Each row of a before or after table is a point. The points were changed in one or more steps. Then noise was added and the rows were shuffled. The steps act on columns, c1 being the first. Write out the steps. A step turns or swaps two columns, mirrors them in a line or flattens them onto one, adds a multiple of one to another, or multiplies or shifts one. Angles are multiples of 10 degrees, from the lower column toward the higher: turns from -170 to 170, lines from 10 to 170 but not 90. Use the fewest steps. Two steps may share a column if one is a turn and the other turns, adds or multiplies; they go together, in the order done. Otherwise the lowest column goes first.

Before, 12 rows:
[[-16  26  19]
 [-26  59 -59]
 [ -9  43  59]
 [ -6  10 -10]
 [-16 -39  45]
 [-56  22  10]
 [-83 -68  -4]
 [ -9  52 -49]
 [-30 -60   0]
 [-10 -22  50]
 [ 16  21  -5]
 [ -7  27  34]]
After (12 x 3):
[[-38  -7  82]
 [-16 -43 -10]
 [-91  56 -39]
 [-66 -26   7]
 [-17  -6  17]
 [-19 -17 -54]
 [-20   1 -58]
 [-17 -73 -19]
 [-17 -10  70]
 [  8 -11  16]
 [-23 -31   3]
 [-39  43 -35]]
Steps: shift c1 by -10; turn c2 and c3 by 140 degrees

Before (10 x 6):
[[ 17 -15  45  39 -58  24]
 [-26  49  -3 -48   6 -21]
 [ 36 -13  30 -11 -44 -29]
 [ 88  35 -50  17 -27  46]
 [  7  28  37 -21  58 -47]
 [-19  -1 -10  48 -31 -45]
 [ 29  41  11 -13  56  16]
 [-22 -18  10  24 -48  24]
 [ 15 -48  92  30  16  18]
 [-22  37  44  22 -32  29]]
After (10 x 6):
[[ 32  29  11 -19 -48  14]
 [ 31  68  42 -24 -32  18]
 [ 53  31 -11  41 -31 -21]
 [ 25  42  45 -34 -58 -22]
 [-27  43   0  35   8  36]
 [-28  32  30  21 -45 -33]
 [-28  65 -51 -73 -30 -63]
 [ 18 -64  92 -29  16 -18]
 [-25 -15  11 -22  56 -12]
 [-21 -29  38  45  58 -12]]
Steps: turn c1 and c4 by -120 degrees; turn c4 and c6 by 70 degrees; add -1 times c5 to c2

Before, 10 rows:
[[ -44    8    9   19    3   11  -41   11   24  -25   36]
 [ -56   16  -43  -73   59  -26  -10   19  -13  -62   14]
 [ -37  -95   86   -3   -4  -31   16  -20  -60    5  -15]
 [  52  -55   71  -11  -14 -113  -36    2   23  -11  -35]
 [  61  -48  -10   27   50   -3   15  -42   48  -40   -8]
 [   3   -1   53   -7   -2  -25   58   10   -1   13  -21]
 [  39  -54   12    7  -33   15   -3   15   18  -62  -51]
 [  38  -45   21  -43  -38  -32   10   65   17  -17   52]
 [  13  -11   25  -61   -9   18   15  -27   31  -12  -14]
 [ -28  -17  -20  -50  -39    9   51  -24  -21   14   13]]
After, 10 rows:
[[ 32 -43 -38 -41  21  21  35  63 -14 -19  52]
 [-39  13  20  24 -46   8  32  10  -2 -31  37]
 [ 50 -61 -81  -4 -21  98  37  -2  -6 -15 -37]
 [ 54 -48 -31  22 -53 -23 -32 -47  16 -43 -12]
 [-17  -3 -36  -3  46  38 -39   9 -30   9 -22]
 [-14 -16 -31 -58   9  -8   1 -30  -2 -12 -13]
 [ -5  16  72 -76 -78  29 -12  21 -51 -67  14]
 [ 11 -56 -39   9 -11 -22  58  16 -13 -62 -60]
 [-55 -91 -41   0  22  70 -13 -25 -93   2 -21]
 [-10 -18  39 -51  64  -1  -9 -31 -45  11  21]]
Steps: turn c1 and c3 by -140 degrees; turn c1 and c6 by 150 degrees; add 0.7 times c10 to c7; turn c5 and c7 by -130 degrees; shift c9 by -30

Before (11 x 14):
[[  -3  -10   14  -23  -29  -58  -36  -15   51  -49   15  -30  -10  -21]
 [  35  -12   19   -7   57   13  -28   28   37   59   31   13   53  -36]
 [ -50  -56   89 -101  -26   -3   48  -14  -21  -77   49  -29   44   36]
 [  -3  -55   34  -35  -19   19   28   47   35  -38   30  -22   28   70]
 [ -43    2   59    3    3   22   67   42  -15   40    4   50  -58   41]
 [  24   43    7    6    8   -8    8    1   39  -11    5   33   -5   18]
 [ -20  -25   -2   -1    8   50  -27   23   22   24   11   26   68  -10]
 [  31  -20   61  -46  -76  -51  -18  -45   60  -56   36   -8   21  -43]
 [  27  -58   -8  -23   34   22   -3   53    5    3   -2   28   74  -22]
 [  22    6   -1   17  -11   41  -15  -25   23  -16    8   19  -78    5]
 [  22   -3  -28  -12  -29  -35   -9  -51   63   -3   39   18  -29  -21]]
After (11 x 14):
[[  -6   14    6  -23  -29  -48  -34  -74   52  -57   17  -29   25   13]
 [ -32    8   24   -2    9   21  -28  -39   22   49   12   26  -70   42]
 [  43   13   60  -24   33   16   -3   -7    4   15    7   28  -69   57]
 [  40   -6  -43    7    6   -9    6  -56   40  -10    7   32   -7  -19]
 [ -70   53  -21    3    3   12   66  -20  -15   42  -18   50   40  -64]
 [  56   23    5   -8   58  -16  -28  -30   39   62  -26   12  -36   58]
 [  49   66   -1  -46  -77  -60  -19 -106   59  -49   34   -8    5   48]
 [  35   -3   -6   17  -11   21  -14  -84   22   19   37   21   85  -43]
 [  -5   51   40  -35  -18  -10   27  -13   35    2   49  -21  -75  -46]
 [  34  -25   14  -12  -29  -51   -9 -111   62   -2    1   18   47    4]
 [ -78  104   22 -103  -27  -40   48  -73  -22  -27   76  -28  -71  -10]]
Steps: multiply c1 by 1.6; turn c2 and c3 by -110 degrees; turn c6 and c11 by 50 degrees; turn c10 and c11 by -50 degrees; shift c8 by -60; turn c13 and c14 by 150 degrees; multiply c13 by 1.3

Before:
[[ -38  -14  -48  -45   11  -38   -9   34   35  -13   18   16  -18  -24
   -32  -11  -11    2  -13  -16    3   18  -17  -42]
 [ -11  -69  -21    4    2  -14  -45   -6   42  -10  -21   -9  -38  -24
    -8  -65   28    7    2  -10   43   36   14  -47]
 [ -37  -22   32  -40  -18  -51  -26    2   34   12  -61   -7  -34   39
   -14    7  -34  -25    5  -34  -14  -29   -9   50]
 [  -7  -31   -3  -16   34   27    7    7   31  -38   16   26  -32  -18
    -7  -43    0   -4  -41   47  -17   29  -61   29]
 [ -42  -30  -15  -14   32   29  -25   48   18   18  -34   54  -12    0
   -18  -12   19   -3   19   27   -7   22   -3  -43]
 [  17  -25  -17  -18  -14  -47   18  -11   10  -32  -28    0  -59  -25
     2   -4   54   -8  -15  -75   -3   25   -1    9]
 [ -21   -9  -23   -4   39  -16    9   13    8   -3  -26  -80  -53   11
   -57  -35   11   49   -2  -26  -39  -14  -20  -15]
 [ -59  -14   42    2   -6    1   44  -49    0  -18  -29   44   22  -10
    10   52   11  -31   49   14   12  -47  -24  -79]
 [ -25  -32    3  -17   14  -79  -25   52   34  -25  -16  -12  -42   60
     7  -24  -30   13   37   32   31   18   14  -25]
 [ -16   -1   17  -57   15   12   12   50  -54   20  -53   44  -37    3
    12   42   -6  -27  -12    2    5  -39    1  -22]
 [  38  -17  -14    6  -11  -16   20    8   26   36 -107  -49  -43   45
    -6    0  -11  -30  -19  -47   20    0  -64  -24]
 [ -50  -26   19  -17  -73  -26   -1  -29  -43  -18   -4  -16   -7  -18
    -8   26   44   91  -37  -17  -10   75   10  -33]]
After, 12 rows:
[[ -60  -13   43    0   -2   -9   41  -47   -2  -17  -29   46   23   83
    11   55    8  -29  -35   16   -1  -47  -26  -65]
 [  40  -18  -14    7  -23   -1   21    7   27   36 -105  -47  -42 -121
    -6    3  -15  -30   -4  -47   -1   -3  -68   28]
 [ -21  -10  -24   -6    8   42   10   12    6   -5  -29  -81  -57  -25
   -56  -35   18   49   -5  -24   -2  -14  -20   -4]
 [ -15   -1   16  -58   19    7   12   52  -58   18  -53   45  -36  -23
    13   41   -4  -27    8    1    0  -38    0    7]
 [ -41  -21   32  -42  -52   12  -25    2   33   12  -59   -8  -34  -78
   -14    8  -31  -25  -24  -33    3  -30   -7   80]
 [ -37  -13  -49  -45  -28   30   -9   35   35  -11   14   16  -17   33
   -35  -10  -13    4   24  -15    3   18  -19  -48]
 [  18  -23  -16  -19  -46   12   15   -8   12  -31  -29    1  -62   32
     4   -3   54   -7   20  -75   -8   26   -2   26]
 [ -23  -29    0  -13  -60   51  -25   56   33  -27  -16  -13  -44  -83
     9  -24  -36   14  -61   33    7   20   17  -17]
 [ -42  -30  -14  -12   43   13  -25   47   20   18  -34   53  -15   21
   -18  -11   20   -6  -18   28    0   22   -1  -27]
 [  -9  -71  -20    5  -14    8  -43   -7   42  -10  -21  -12  -40   55
    -5  -67   20    8   10  -13   -8   34   12  -35]
 [ -52  -26   20  -18  -55  -52   -2  -27  -46  -16   -5  -14   -8   -6
    -7   24   43   88   41  -17   -1   73   11  -30]
 [  -7  -33   -4  -16   40   14    6    7   32  -37   17   26  -29  -11
    -6  -43    3   -4   45   47    1   30  -63   18]]
Steps: mirror c5 and c6 in the line at 30 degrees; add -0.5 times c11 to c24; turn c14 and c19 by -150 degrees; multiply c14 by 2.5; flatten c17 and c21 onto the line at 170 degrees

Before (12 x 48):
[[-39  33 -29   1 -46  -3  33  -2  10   1 -58  28  30   3 -29  16  62 -40
  -37 -26  42  50 -66 -91 -39 -30  -4 -13 -79 -15  47  18 -37   0 -40 -43
   29 -13 -49  50   0 -21   3  -4 -19  -4 -69  16]
 [ 39  29 -12 -20 -18  35  11 -24   1 -25   7 -61 -41  56  13 -56 -19 -27
   18 -30 -11  63 -15  27  55  54  76 -14 -48  24  26 -33  35  35  -6   1
   15  -8 -71  31  26 -11 -75  26   8  -5 -65 -18]
 [ 37  -3  33  32  44  68 -42   6 -71  45 -39 -13  62 -37 -60 -25  47 -59
  -21  40  19 -29 -62  23  -8  -3   4 -11 -23   6   3 -45  55  24  73  61
   19 -10   5  35 -62 -28  26 -17  -3 -13 -87   8]
 [ -1 -66 -19  40 -15  62 -44  39  -7  -3  12 -44  60   0  37  -6  39 -41
   -9  31  31 -46  54 -48  26 -47 -22  48 -40   9  12  16   2 -26  -5  -3
   50 -81 -44 -54  29  -3 -73 -17  23  17 -49 -17]
 [ 70  12 -12 -61  -9 -14  12  57 -24  -1  -9   4  35  64 -28 -82 -22  53
   36  24 -28  55  12   5 -42  17 -17  44  15   4  -2   5 -60 -55  40 -19
   -2 -22  -2  41  10  29  38 -28  18  57 -10  22]
 [-13 -33  48 -16 -35 -38 -45 -20 -17 -16   6 -22   0  50 -17  29  33  -3
    0  56 -47  15 -26  22  23  47  47  32  31 -37  -9  33 -45  -7 -10 -41
   -5 -60  49  15  40  15   8 -37   6 -31 -75 -22]
 [-29 -61 -42  47  49 -37 -21  -3 -51  17  22   3  23 -30  36  17  -9 -60
   36 -45 -49  70  49  -8   3  42 -12  30  19 -34  38  -5 -42   7  53  68
  -28  22 -38  -9 -78  11  24  -1 -24 -41 -40  55]
 [-40 -26   9  51 -31  19  17  60 -10  24  28 -16 -22   4 -12   6  -9 -60
  -14  36 -50  -1  -7  12  23 -22 -43 -35 -73 -11  58  55  51 -19 -41  -8
  -31 -22  -3 -29   5 -50 -65  -3  27   8 -21  34]
 [ 59  28  48  13   7  -8   6 -14  12  15 -45 -47 -45 -39  17 -78   9  -7
  -24 -17  27  22 -56 -21 -23  63 -40  33  12  60 -41  72  54 -41  29  -7
  -29 -58   7 -48 -49  46  28  20 -35  47  22  -6]
 [ 11 -49  65  30  21  36  20 -22 -24  36  55 -53   2 -29  14 -70 -14  21
   16 -33  30 -44 -25 -67 -16 -43  20  12 -41   6  24 -11 -24  15 -19 -31
   55 -81   0  53 -16 -29 -25 -14 -39 -31 -42  13]
 [-36  21 -37 -38 -10  70  37  65  -2   1  53  -2 -13  66  11 -57  18  38
  -48 -43   2 -24  13 -40 -17  50 -36 -14 -27   2 -32  37 -17  24  65  41
   18   8  42  13 -78  19 -52 -66  32  -4  17 -52]
 [  5 -72 -32  27 -12  -3  44  67   0  36  58  19  -7 -35  -8 -31  -4  30
  -75 -36  55 -45 -46 -58  39 -24  39   3  36 -20 -21 -49 -56  51  47  -5
   36 -10 -30 -31 -34  -5 -22   3 -71   4  23  37]]
After:
[[  60   18   54    7   -1   -9    0   -5  -34   16  -46  -50  -39  -42
    16  -81    4   -6  -30  -20   29   23   41  -15  -26   63  -42   32
    11   63  -40  -39   57   31   26   -8  -31   53    5  -54  -46   39
    36   19  -31   45  -10  -38]
 [ -27  -62  -36   37   53  -36  -24    3   54   29   29    4   26  -34
    32   19  -12  -65   39  -52  -57   71  -81  -16    6   47   -8   35
    21  -31   37   51  -40    7   54   74  -29  -36  -56   -8  -72    1
    -3    9  -18  -45   15    8]
 [ -39   33  -30    1  -52   -7   41    1  -11    6  -61   30   33    9
   -25   20   64  -38  -40  -24   43   49   26  -98  -40  -31   -2   -8
   -72  -13   47    5  -17   -5  -46  -43   27   10  -76   52    0  -20
    -2   -6  -18   -4   66  -54]
 [  11  -49   59   31   15   37   14  -22   31   35   59  -46    3  -27
    13  -71  -13   16   19  -25   27  -52   11  -63  -12  -56   19   10
   -47   10   22   44  -14   -9  -23  -31   58   78    6   64  -23  -39
   -32   -6  -52  -27   16  -25]
 [  -2  -64  -22   39  -12   66  -35   47   -2   -2    6  -51   66   -3
    30   -8   34  -32  -15   28   30  -49  -20  -50   26  -47  -22   44
   -41    3    5   -4    8   28   -4    1   45   82  -69  -59   40   -7
   -81  -14   22   21   47   59]
 [ -36   23  -49  -35  -10   69   38   65   15    1   55    0  -10   63
     7  -57   18   41  -50  -38   -4  -26   36  -44   -8   53  -43  -14
   -29    2  -26 -108  -10  -19   69   38   13  -16   69    4  -85   15
   -51  -66   24   -1   23   41]
 [ -46  -20    9   48  -33   16   15   61   -1   20   31  -18  -24   -3
    -9   -2  -16  -60  -13   42  -56    0  -28   17   27  -17  -46  -25
   -77  -16   57  -44   55   24  -45   -3  -31   29    0  -26   10  -51
   -66   -1   22    1   47  -30]
 [  70    3  -10  -66  -11  -12   14   58    8   -3   -5   -5   35   65
   -22  -84  -27   53   39   17  -22   52  -25   -5  -48   19  -19   34
    16    5   -4  -67  -66   63   48  -21   -1   20   -1   34   12   29
    25  -32   21   62   27  -14]
 [ -16  -32   52  -15  -40  -47  -43  -21   13  -17   12  -23    0   53
   -15   41   31   -4   -1   53  -41   18   36   15   28   52   49   30
    32  -38  -18  -58  -50   11   -2  -33  -10   58   82   16   44   17
     5  -37   -2  -33   91  -11]
 [   6  -66  -33   30   -4   -2   47   70   15   32   62   19  -14  -33
   -10  -29   -3   35  -82  -35   59  -43   -4  -66   49  -18   42    3
    36  -13  -28   73  -43  -44   51   -7   38    6  -49  -34  -40  -11
   -19   10  -71   -1  -55  -59]
 [  47   25  -19  -20  -10   36    5  -22    8  -26   10  -61  -40   63
    12  -56  -20  -28   24  -29  -10   61   37   35   47   62   71  -16
   -45   18   25   -2   30  -35   -6    3   11    3 -108   27   23  -11
   -80   29    6   -7   75    7]
 [  38   -7   32   36   44   65  -40    4   72   38  -33  -17   59  -37
   -65  -28   49  -66  -22   38   23  -26   31   30  -14    1    0   -6
   -26    6    5  108   52    2   80   66   20   13    3   34  -70  -22
    -7  -21   -4   -7   52  -46]]
Steps: add 0.5 times c9 to c43; turn c9 and c34 by -160 degrees; add 1 times c14 to c32; turn c32 and c47 by 160 degrees; turn c23 and c48 by 130 degrees; turn c24 and c33 by -10 degrees; multiply c38 by -1; multiply c39 by 1.6
